Rows are points. Examples show where two turns around zero, p and q, send a point. Write where each new point lands after one turn and then the other. Backwards means that the second turn is done in reverse. Each puzzle has new turns, and all numbers are rounded.

Turn p:
[ 1.5  0.1 -0.5] => [-1.2 -0.5 -0.9]
[-0.5 -3.9  3.8] => [ 1.1 -3.5  4.1]
[-0.8 -0.4 -1.3] => [-0.5  1.4  0.6]
[-0.1  4.3 -1.9] => [ 0.7  2.5 -3.9]
Turn q:
[ 0.3  4.4 -2.8] => [-0.1  4.2 -3.2]
[ 1.3 -2.2  1.9] => [ 0.6 -3.1  0.5]
[-1.2  1.6  0.3] => [1.0 1.7 0.4]
[-0.4 -3.8  0.6] => [-1.5 -2.8  2.3]
Where do these land?
p, then q backwards: [3.5 0.5 1.0] => [ 3.1 -1.8 -0.7]
q, then p: [-4.9 -1.3  0.4] => [ 4.2 -2.9 -0.6]
q, then p backwards: [-0.3  3.4  0.6] => [-2.4  2.5 -0.5]
p, then q backwards: [ 2.6 -2.7  0.2] => [ 0.2 -3.6 -1.0]
p, then q: [-0.9  0.2 -2.1] => [ 1.1  2.0 -0.4]

Turn p:
[-3.2  0.7 -1.1  1.2 -1.2 -0.8] => [-1.2 -2.1  2.3 -1.2 -1.6  0.7]
[ 2.3 -1.4  3.2 -1.5  3.8 -0.5] => [ 2.8  3.1 -1.1  2.7  2.2  1.9]
[ 1.2  1.1  0.6  3.3  0.0 -2.5] => [ 0.8 -0.6  3.2  0.3  2.3 -1.9]
[ 1.0  3.5  1.2  0.6 -1.1 -0.4] => [-2.2 -0.1  1.2  2.2  1.0 -2.0]
[-3.9  0.3 -1.1  2.4  2.0  3.8] => [ 1.3 -5.4 -0.9  1.0 -2.2  1.7]
[ 0.1  0.8 -1.5  0.7  2.6  0.8] => [ 0.5 -2.2 -1.1  0.3  1.9  1.0]
[ 1.0 -4.0  0.5 -3.6 -2.5 -4.0] => [ 0.0  6.1  1.0 -3.7 -0.9  0.8]
[-0.2 -4.3 -1.0  0.4 -1.4  3.5] => [ 2.9 -0.4 -2.9 -2.1 -3.3 -1.0]
[ 1.7  3.2 -0.8 -3.6 -2.2  0.2] => [-4.8  1.8 -1.8  0.4  0.5 -1.2]
Turn q:
[-1.0  0.2  3.0  2.9 -1.4 -2.4] => [ 1.0 -1.6  0.2  3.4  0.5  3.3]
[-0.3  3.0  0.4 -0.1 -1.0 -0.8] => [ 0.3 -0.1  1.1  0.1 -2.7  1.6]
[ 1.4  0.5  3.6 -0.7 -2.4  0.7] => [-2.7 -2.8  2.2  0.9 -0.2  1.3]
[ 0.9 -0.1  2.3 -2.5 -0.9 -2.7] => [-1.6  1.1  3.5  1.0  0.9  1.6]
[ 1.3 -2.7 -4.4 -0.3  3.8  2.4] => [-0.3  2.6 -3.8 -2.4  1.6 -4.3]
[ 0.7  2.0  2.0  2.5  0.1 -1.4] => [-0.5 -0.4 -0.8  2.8 -1.6  2.3]
[-0.7 -0.4 -3.5 -0.2 -2.8  0.5] => [ 1.7 -0.5 -0.5 -4.1  0.4  1.0]
[-2.3 -2.6 -3.5 -1.6  4.6  3.6] => [ 2.1  1.6 -1.8 -1.7  1.2 -6.8]
Where do these land?
p, then q: [ 0.0  0.0  1.2 -0.9 -0.8  3.0] => [ 1.3 -0.3 -1.4 -1.8  0.1  2.3]
p, then q: [ 0.1  0.7  0.3  3.3 -1.8 -3.3] => [-1.4  0.3  2.7  3.9  0.9  0.6]
q, then p: [ 3.3  1.6 -6.1  2.5 -0.3  0.9] => [-5.5 -0.8 -3.8 -3.4 -0.5  0.7]
q, then p: [-1.8  3.4 -2.6 -0.7  0.3 -1.9] => [-2.9  1.5 -1.0  1.3  0.0 -3.5]
q, then p: [-4.3 -3.7  3.1 -2.1  0.1 -1.2] => [4.5 1.6 1.7 3.4 3.3 0.3]
q, then p backwards: [-2.9 -2.0  0.1  2.3 -1.4 -2.2] => [ 0.5 -1.3  0.6  1.4  4.5 -0.2]
p, then q: [ 1.8 -0.6  1.7 -1.9  0.7  3.8] => [ 1.1  1.0 -3.3 -2.5 -1.2  2.0]
q, then p: [ 2.1 -0.1  0.4 -3.4  0.0  1.2] => [-1.2  1.0  2.1  1.0 -1.7  2.6]
p, then q: [ 1.8  0.8  1.8  1.0  3.2 -0.4] => [-1.2  0.8 -3.4  2.1 -0.5 -0.7]
